Each row is a point. The last column is the point's height on a tilted bowl or saddle (a function of degree 2), plus a little noise. Count its main directions that bend up, bend down and stay straight.

Points (15 x 4)
0: -0.31 -0.26 +0.06 +0.34
1: +0.26 -0.23 +0.13 +0.06
2: -0.66 +0.11 +0.48 +0.75
3: +0.20 +0.21 +0.38 +0.09
4: +0.91 -0.51 -0.16 -0.81
5: +0.08 +0.06 +0.03 +0.00
6: +0.22 -0.01 +0.55 +0.49
7: -0.12 -0.99 -0.15 +0.10
8: -0.28 -0.04 -0.09 +0.14
9: +0.02 +0.13 +0.49 +0.35
10: +0.45 +0.21 -0.08 -0.32
11: +0.18 +0.11 -0.15 -0.19
12: +0.15 +0.42 +0.59 +0.00
13: -0.64 -0.15 -0.63 -0.21
14: +0.32 +0.17 -0.03 -0.20
Directions: 1 up, 1 down, 1 straight

Points (22 x 5)
0: +0.19 -0.36 +0.07 -0.02 +0.26
1: +0.18 +0.21 -0.03 +0.67 +0.10
2: -0.22 -0.03 +0.28 -0.84 +0.40
3: +0.08 -0.24 +0.37 +0.57 +0.05
4: -0.28 +0.07 -0.22 -0.19 +0.01
5: -0.09 -0.01 -0.41 +0.08 +0.11
6: +0.27 +0.29 -0.52 +0.20 +0.36
7: -0.07 +0.02 +0.56 +0.08 +0.11
8: +0.07 +0.29 +0.81 +0.47 +0.28
9: -0.12 -0.53 +1.09 -0.38 +0.94
10: +0.08 -0.25 +0.07 -0.74 +0.59
11: -0.16 -0.24 +0.44 -0.34 +0.26
12: -0.58 +0.23 +0.60 +0.57 +0.00
13: +0.05 +0.09 -0.24 +0.93 +0.11
14: +0.30 +0.18 -0.41 -0.35 +0.50
15: +0.61 +0.29 +0.24 +0.01 +0.56
16: +0.07 +0.40 -0.34 +0.06 +0.14
17: +0.01 -0.05 +0.34 -0.51 +0.34
18: -0.20 -0.11 -0.12 +0.06 +0.00
19: +0.46 -0.20 -0.30 -0.20 +0.61
20: -0.56 -0.18 +0.04 -0.03 -0.04
21: -0.30 +0.33 +0.03 +0.32 -0.13
Directions: 3 up, 0 down, 1 straight
